Each row of a before or after table is a point. One or more steps were done to the points. Then noise was added and the rows were shuffled. The steps act on how far a point lies along the listed directions, d1 being the first. Name the steps. A step turns or swaps two directions, mirrors them in a line or flattens them onto one, adds a multiple of one to another, or multiplies one. Angles are multiples of 10 degrees, from the lower direction toward the higher: turns from -170 to 170, lines from 10 to 170 but not 90. Use the fewest steps. Two steps may share a direction if one is a turn and the other turns, adds or multiplies; they go together, in the order done. Otherwise the lowest direction goes first.

Directions:
(1): [-7,42,51]
(2): [52,35,-21]
Before:
[[0,-3,-15],
[-11,-34,-16],
[37,53,31],
[28,22,8],
[15,42,27],
[-34,54,102],
[-10,39,43],
[-25,-17,22],
[-104,-92,25],
[-38,9,31],
[-24,19,28],
[1,-7,20],
[-16,-42,-2]]
After:
[[3,-20,7],
[-26,-21,17],
[3,15,1],
[35,-34,-52],
[-39,-31,-6],
[24,-10,-23],
[-16,3,41],
[-8,18,34],
[-11,-44,-35],
[-42,-101,-51],
[-99,-20,97],
[-25,-30,-16],
[12,-28,-43]]
Steps: mirror d1 and d2 in the line at 100 degrees

Directions:
(1): [-23,-57,20,-39,-47,-46,-47,-18,24]
(2): [-42,8,5,13,20,12,28,-23,96]
(3): [-15,-20,-17,-50,-41,73,22,47,6]
Before:
[[-24,-63,32,10,-5,-86,-74,-56,-28],
[38,12,-29,-26,-29,74,48,45,-65],
[5,-7,-8,-57,-67,78,34,86,-41],
[-55,10,-12,-7,11,40,13,-16,71],
[-2,20,4,6,19,-26,-17,9,-13],
[26,14,23,25,9,-64,-21,-28,-29],
[32,-23,-14,15,5,2,-5,5,-33],
[-40,0,-3,-29,-16,45,15,22,-12],
[9,-43,11,-17,-12,-53,-51,-9,13],
[-27,-16,2,-7,-26,9,-13,-8,41],
[-27,-9,-21,-17,8,60,36,29,73],
[-15,-9,30,27,14,-97,-51,-62,24],
[19,-24,17,2,5,-92,-37,-70,22],
[-3,-82,15,-30,-50,-89,-82,1,-5]]
After:
[[16,-39,-1,-52,-62,-11,-50,30,-83],
[7,-18,3,-47,-54,27,2,35,-27],
[-23,-92,9,-49,-67,-60,-71,14,22],
[-47,32,32,41,23,-24,39,-33,119],
[-26,30,-3,24,21,30,64,-31,96],
[8,1,7,25,-2,-34,-33,-23,-9],
[-44,23,16,23,31,-18,10,-28,18],
[-11,6,-5,-22,-6,10,-8,35,-9],
[7,-53,7,-36,-29,-28,-46,10,2],
[27,31,-6,60,68,-47,-2,-24,3],
[12,36,-5,39,44,-34,-27,-39,-43],
[38,-57,-6,-67,-59,-13,-33,4,-58],
[-30,-92,12,-56,-64,-4,-59,5,-48],
[-2,-30,-16,0,-7,31,14,7,27]]
Steps: turn d1 and d2 by 20 degrees; turn d2 and d3 by -130 degrees
